Every row gives one point. The points of each table are mixes of a few directions, plus a little noise. Count the directions of each table, and those that both share. Where both have some left over, give the other angles between the two spaces (their principal angles), to ten degrees, smallest first.

First (7 x 2)
array([[-0.46,  0.43],
       [-0.06,  0.06],
       [ 0.35, -0.33],
       [ 0.10, -0.10],
       [ 0.03, -0.03],
       [ 0.34, -0.32],
       [-0.31,  0.29]])
Second (7 x 2)
array([[-0.29,  0.28],
       [ 0.59, -0.56],
       [ 0.01,  0.00],
       [ 0.04, -0.03],
       [-0.06,  0.06],
       [ 0.05, -0.05],
       [-0.33,  0.31]])
Directions: first 1, second 1, shared 1

First (7 x 6)
array([[-0.06,  0.42,  0.21,  0.12, -0.11, -0.28],
       [ 0.60,  0.39,  0.51, -0.02,  0.60, -0.61],
       [-0.18, -0.45, -0.15, -0.13, -0.02,  0.12],
       [-0.39, -0.03, -0.12,  0.02, -0.27,  0.04],
       [ 0.12, -0.12, -0.25, -0.14,  0.43,  0.22],
       [-0.15, -0.02, -0.18,  0.09, -0.33,  0.31],
       [ 0.05, -0.18, -0.02,  0.05, -0.28,  0.20]])
Second (6 x 6)
array([[ 0.55, -0.20,  0.54,  0.23, -0.61, -0.13],
       [-0.43,  0.15, -0.42, -0.17,  0.47,  0.09],
       [ 0.09, -0.03,  0.08,  0.04, -0.10, -0.02],
       [-0.09,  0.03, -0.09, -0.03,  0.10,  0.02],
       [-0.42,  0.15, -0.41, -0.16,  0.47,  0.09],
       [ 0.29, -0.10,  0.29,  0.12, -0.32, -0.06]])
Directions: first 4, second 1, shared 1

First (9 x 11)
array([[-0.26,  0.01, -0.32, -0.11,  0.25, -0.06, -0.16,  0.14, -0.20,
         0.17, -0.27],
       [-0.02,  0.00, -0.03, -0.01,  0.02, -0.01, -0.01,  0.01, -0.02,
         0.01, -0.02],
       [-0.73,  0.05, -0.90, -0.31,  0.71, -0.17, -0.45,  0.39, -0.58,
         0.48, -0.77],
       [-0.04,  0.00, -0.04, -0.01,  0.03, -0.01, -0.02,  0.02, -0.03,
         0.02, -0.04],
       [ 0.46, -0.03,  0.56,  0.19, -0.45,  0.10,  0.28, -0.25,  0.36,
        -0.30,  0.48],
       [-0.09,  0.01, -0.11, -0.04,  0.09, -0.02, -0.05,  0.05, -0.07,
         0.06, -0.09],
       [-0.10,  0.00, -0.12, -0.04,  0.10, -0.02, -0.06,  0.05, -0.08,
         0.06, -0.10],
       [ 0.38, -0.02,  0.46,  0.16, -0.36,  0.09,  0.23, -0.20,  0.30,
        -0.24,  0.40],
       [ 0.40, -0.03,  0.49,  0.16, -0.39,  0.09,  0.25, -0.22,  0.31,
        -0.26,  0.42]])
Second (11 x 11)
array([[ 0.03,  0.00,  0.03,  0.01, -0.03,  0.01,  0.02, -0.02,  0.03,
        -0.02,  0.03],
       [-0.28,  0.10, -0.30, -0.48, -0.09,  0.25, -0.12,  0.05,  0.00,
         0.36, -0.42],
       [ 0.26, -0.03,  0.32,  0.17, -0.21,  0.02,  0.15, -0.13,  0.17,
        -0.20,  0.29],
       [-0.08,  0.10, -0.06, -0.45, -0.34,  0.33,  0.01, -0.07,  0.17,
         0.25, -0.23],
       [ 0.06, -0.16,  0.00,  0.74,  0.66, -0.60, -0.07,  0.17, -0.39,
        -0.39,  0.32],
       [ 0.40, -0.12,  0.45,  0.57,  0.01, -0.25,  0.18, -0.11,  0.07,
        -0.46,  0.57],
       [ 0.31,  0.02,  0.39, -0.03, -0.45,  0.20,  0.21, -0.20,  0.33,
        -0.13,  0.27],
       [-0.38,  0.12, -0.43, -0.57, -0.05,  0.27, -0.17,  0.09, -0.05,
         0.45, -0.54],
       [-0.24,  0.07, -0.27, -0.37, -0.03,  0.17, -0.11,  0.06, -0.03,
         0.29, -0.35],
       [-0.14,  0.05, -0.18, -0.23, -0.02,  0.11, -0.06,  0.03, -0.02,
         0.18, -0.21],
       [ 0.06, -0.14,  0.03,  0.64,  0.55, -0.50, -0.06,  0.13, -0.32,
        -0.34,  0.28]])
Directions: first 1, second 2, shared 1
